Every row gives one point. Examples show where two turns around zero, p and q, send a point. Where does a point land after both, in the order given? Backwards means that the second turn is done in reverse. Each puzzle has new turns, and all numbers are rounded.
(in the rows, 128 means zero)

Turn p:
[130 133 102] -> [105 115 133]
[108  88 138] -> [165 102 132]
[126 200 115] -> [ 77 174 155]
[148  91 157] -> [164 121  92]
Turn q:
[174  95 138] -> [108 164 168]
[141 112 156] -> [123 126 162]
[108 105 119] -> [158 137 129]
[ 66 182 110] -> [150  77  65]
[152 146 117] -> [100 136 116]
Where do these land?
p, then q: [129 137  85] -> [169 115 137]
p, then q backwards: [126  82 148] -> [ 78 127 125]
q, then p: [103 192 145] -> [146  60 132]
p, then q: [154 102 134] -> [131 162 113]

Turn p:
[124 101 148 101] -> [ 98 150 130 150]
[179 106 105 114] -> [147 136 179 155]
[119 225 126 120] -> [116  39 120  90]
[ 84 129 121 144] -> [137 129  82 124]
[149 110 119 127] -> [139 141 148 140]
[114  98 149 163] -> [133 173 110 108]
Turn q:
[105 156 142  85] -> [153 114 139 177]
[148 135 110  93] -> [106 114 158 149]
[ 95  92 140 163] -> [133 156  76 113]
[130 117 148 132] -> [130 115 109 122]
[109 160 132 119] -> [158 131 143 146]
[192 126  58 129] -> [ 64 138 190  97]
[117 109 166 176] -> [151 128  80  90]
Where do these land?
p, then q: [164  99 106 101] -> [161 111 110  88]
p, then q: [157  92  92 117] -> [151 106 128  78]
p, then q: [141 161 120 119] -> [109 118  98 132]
p, then q: [125 110 129 150] -> [133 120 155 128]
p, then q: [115 102 152 115] -> [157 152 139 134]
p, then q backwards: [153 146 159 145] -> [162 135 110 154]
q, then p backwards: [ 41 187 137 148] -> [138  64  60 179]

Turn p:
[ 97 126 110 179  84 159 158 109] -> [129 176  77 125 130 102 172 150]
[130 149 188 169 103 172 139 110] -> [ 78 153 116  71 145 130 164 152]
[152 112 119 107  97 137 102  98] -> [131 146 145 108 116  84 105 111]
[183 111 113 140 174 111 114 129] -> [105 132 149 157 126 152 109  69]
[143 143  96 115 160  88  92 123] -> [124 120 165 181 126 128  92 120]
[ 77  80 108 151 111 120 107 197] -> [180 112  68 146 194 126 113 124]
[ 89 105 115  99 134 155 108 148] -> [148  79 101 129 137  96 122 127]
[133 145 151  74 143  97 154  78] -> [124 118 161 113  57 146 104 154]
[147 183 152 118 146 114 179 160] -> [135 115 170 124 121 189 173 147]
Turn q:
[145 160 151 163 126 158 147 143] -> [122 103 106 107 170 116 133 161]
[170 191 155 130  52 100 104 167] -> [130  84  22 108 122 108 143  98]
[106 126 169 153 118 135 140 130] -> [102 129 117 116 150 157 152 145]
[117  83  96  77 144 122 151  87] -> [125 150 188 152 115 145  88  88]
[100  78 120 128 130 142  92 122] -> [112 134 162 165  96 138 158 136]
[151  79 108  75 168 131 150  96] -> [123 138 185 149 107 138  58 118]
[156 120 111 158 141 180 167 156] -> [106  94 161 104 159  85 118 160]
[100  83 114  76 172  85 115 135] -> [122 194 158 138  68 136 105 116]
[103 164 103 128 109 113 138 129] -> [148 145 117 117 149 113 148  93]
[145 191 158 126 118 147  85 139] -> [146 118  56 156 145 111 133 152]
[115 133 121 194 131  94 118 106] -> [173 120 137  95 125 158 173 141]
Where do these land?
q, then p: [120 109 107  50 162 142 171 136] -> [ 77 125 150 139 160 118  86 192]
p, then q: [124 195 147 106 146 129 120 112] -> [ 64 147 112 109 125 140 151 143]
p, then q: [103 124 111 144 159  72  80 134] -> [154 119 133 136 103 119 179 187]
p, then q: [149 146  73 156 159 145 115 124] -> [152 128 144  90 158 170 159 138]
q, then p: [122 135 111 167 143 114 139  95] -> [116 112 151  96 116 144 140  96]
p, then q: [103 143 132 178 101 146 100  98] -> [152 186 117  98 128 100 146 122]
p, then q: [146  81 182 120 112 171 131 127] -> [130 160 143 177 118 130  88  80]
p, then q: [118 111 152 128 107 130 146 189] -> [126 121 156 142 126 102  70 145]
p, then q: [110 122 102 149 105 142  80 134] -> [171 156 131  98 101 131 127 143]
q, then p: [184 114 163  81  84  89 199 133] -> [118  92 109 136 105  31  70 141]
